Each row is a point. Two turns around zero, p and q, are shown by what they do to some points. Where does a point land after both, in the order given? Backwards means that the second turn is done in reverse. Each puzzle has new turns, and all numbers are rounded.

Turn p:
[ 8 19] => [20  3]
[  1 -41] => [-35 -22]
[-10  21] => [13 19]
Turn q:
[-17 -13] => [-19   9]
[  0 -23] => [-20 -11]
[18 36] => [40  1]
Where do these land?
q, then p backwards: [-24 -25] => [-25 -24]
q, then p: [29  3] => [-13 -26]
q, then p: [-5 23] => [22 -8]

Turn p:
[ 6 25  7] => [15 15 16]
[-15  -7  29] => [-12 -18  25]
[  8 -17 -60] => [ -8  17 -60]
[-12   8  19] => [-5 -1 23]
[13 -8  4] => [ 10 -11  -5]
Turn q:
[18 -1 14] => [18  0 14]
[ 32  -3 -16] => [ 28 -18 -12]
[ 21 -14 -14] => [ 15 -24  -6]
[-14  16  -1] => [-9 17 -8]
[-57   2  16] => [-53  24  11]
Where do these land?
q, then p: [  6 -20  -1] => [ -5 -20  -2]
q, then p: [-30  23  41] => [ 2 27 49]
p, then q backwards: [ -6   3 -20] => [-12  16  -6]
p, then q: [ 29  -6 -20] => [ 18 -18 -25]

Turn p:
[-11  40  34] => [-5 48 23]
[ -9 -14 -17] => [-12 -19  -9]
[ 11 -32   7] => [ 16 -28  12]
[  9   6 -24] => [  1  -1 -26]
Turn q:
[  7  33 -13] => [ 0 36  1]
[ 14  30 -26] => [  4  40 -13]
[-4 20 18] => [-3 10 25]
[-19 -42   4] => [-12 -43 -11]
[18 -8  0] => [19 -3 -5]
[-16 -32  16] => [ -8 -38   3]
Where do these land?
p, then q: [ -9 -24 -25] => [-11 -25 -23]
p, then q backwards: [ 22 -22  20] => [ 23 -10  27]
q, then p: [27 15 11] => [27 18  0]
q, then p: [-46   7  -4] => [-43  -1  19]
q, then p backwards: [ 6 24 -2] => [ 0 20 14]

Turn p:
[-31  -8  37  -4] => [-13  -3  17 -44]
[ -2  -2  -5 -22] => [ -1  13 -18  -7]
[25 30 -5 33] => [ 8  2 32 40]
[13 -9  4 -5] => [16  0 -5 -3]
[ 23 -11 -26  24] => [ 14 -23  -7  33]
[ -3 -21  -6 -49] => [  6  17 -44 -25]
[-25  20   0  23] => [-31  -5  23   6]
Turn q:
[-48  -1  -8  37] => [-16 -30 -40  31]
[ -9  12  26 -23] => [-19   3  -3 -32]
[ 13  -3  14 -20] => [  4   6  13 -24]
[-10  16 -33  27] => [ -6   9 -14  43]
[ 34 -17  10  12] => [ 16 -12  36   3]
[-12 -10   7 -29] => [  8   4 -15 -29]
[ 32   2 -15  -3] => [14 20 24  9]
Where do these land?
q, then p: [  5  21   9 -12] => [-17  16   4 -11]
q, then p: [ 4 31 -6 -4] => [-26  10  16   1]
q, then p: [  0 -56  -7 -14] => [ 51   4 -23  14]
p, then q: [11 24 -1 -6] => [-24   2   8   9]
p, then q: [  9 -39 -14  34] => [ 46 -27   9   6]
p, then q: [-41  32   1   1] => [-31 -10 -38 -14]
p, then q backwards: [ 11 -13  19   1] => [  9 -21   4 -10]

Turn p:
[-13  -4 -31 -12  15  -7] => [  1 -17   6 -13  32  -7]
[-22  -8  27 -23   6 -12] => [ -8  24  11 -30   1  18]
[  7 -12  -2 -13 -32 -11] => [  2 -13  18 -15 -26 -10]
[ -5  -7 -54 -17  13  24] => [  5 -42 -23 -16  33 -19]
[  7 -14  10  21 -39  23] => [-15 -20 -11  13 -44   7]
[  6  34  14 -19  11  -7] => [  5  37  -4  -5   7 -21]
[ 5 21 13 72  4 -8] => [-15  12   8  73  -3  13]
[14 -9 23 -7 23 -3] => [24 20 -5 -4  1 19]
Turn q:
[ 26  -3 -16  -3  42  22] => [  1 -47  -9  10  26   9]
[-11  -4  41  18 -30 -44] => [ 25  47  34 -27 -14  -4]
[-2 17  4 -6 -8 42] => [-39  -6  -4   7  -5  24]
[-32  30 -22  14  -5  -7] => [ 1 27 -6 43 -8  0]
[ 32   3   8  -9  -3 -25] => [ 30 -13   4 -19 -17   8]
[ -3  27 -14 -27  17 -29] => [ 35   5 -34  12  -5  15]
[ -9 -30   8  -9  16 -13] => [ 10   5  -8 -21  24 -18]
[-12 -29 -13  14   4  21] => [-24  -7   5   6  19 -28]
[ 11 -11   2   8 -33  33] => [-39 -11  17  -9 -21  -6]
Where do these land?
q, then p: [-18  -5   5 -23 -10   9] => [-15  -5   1 -10  18 -20]
p, then q backwards: [ -1 -55  17 -29  -7   8] => [ 43  11  34 -31  -9  -7]
q, then p: [-21  16 -33  26   4   7] => [-15  -1  14  43   3  15]
p, then q: [ -6  13  -2  26 -20  -4] => [ -3  26  21   6   4 -10]
q, then p: [32 23 14 -4 15  5] => [  9 -15 -32  -9 -18  16]
p, then q: [44 25 28 31 23 14] => [  7 -23  38  47 -27   6]
p, then q: [ -4   7 -35   6 -13 -13] => [ 19  13  11 -19  20 -16]
q, then p: [-26 -24   7 -33   7 -27] => [ 23   2   8  -8  29 -41]

Turn p:
[ -8 -26  23 -13 -14  20] => [  5 -32  14   1  24 -15]
[ 40  11 -22  27  22 -32] => [-25  32  -6  -9 -19  48]
[-15 -20  -8 -27  40   7] => [ -9  25  -4 -17  38 -25]
[ 26  23 -28  23 -22  -7] => [ 17  13   8   5 -34  36]
[-30 -18  -1  -1 -33 -15] => [ 28 -25 -27  15  14   2]
[-6  6 17 14 17 27] => [-11 -10  10 -25 -12 -22]
[ -8  25  18 -23  -9   0] => [ -3  -1   4  29 -10 -25]
Turn q:
[-29 -33   8 -30   3  -8] => [-7 13 -7 51 -8 -6]
[-13  20 -29   7  44  13] => [ 36  21 -35 -22 -10  -9]
[  3   1   8   6 -18  -9] => [-12  -1  16  -1   7   7]
[-14  -4 -19   5  -5  66] => [-14 -17 -58 -10 -16  27]
[-12  20   0  24  21 -10] => [ 25  21  -2 -16  18   5]
[  1  17  20 -42 -14 -16] => [-30   4  10  12  15 -39]
[ 19 -33  13  -2  -3 -30] => [  9 -13  39  27  -7  -1]
[17 16  5 23  8 22] => [ 12 -20 -11 -27  13  10]
[ 29  -3  -5   8 -35 -28] => [-18  -9  47 -13 -11   5]
Where do these land?
q, then p: [ -5 -33  -6 -39  29   4] => [ 13 -11 -18  -3 -20  50]
q, then p: [14 30  8 31  1  3] => [-17  19  20   6  26 -19]
q, then p backwards: [-14 -32   5 -11   7 -16] => [  9  22  -1 -23 -22 -11]
q, then p backwards: [-54  21 -20  -4  -7  12] => [ -3  10 -26   0  40 -40]
p, then q: [ 37 -27  32  -2  20 -11] => [ 11  18 -40  33  19  12]
p, then q backwards: [ 34  12 -11  21   7 -14] => [-15 -12 -25  19 -28  -1]
q, then p: [  1  11  -5  27 -28  20] => [ 18   3  15  -6  19 -33]
q, then p: [-14  17  -4 -24 -29   3] => [ 15   5 -33   5  -6 -23]
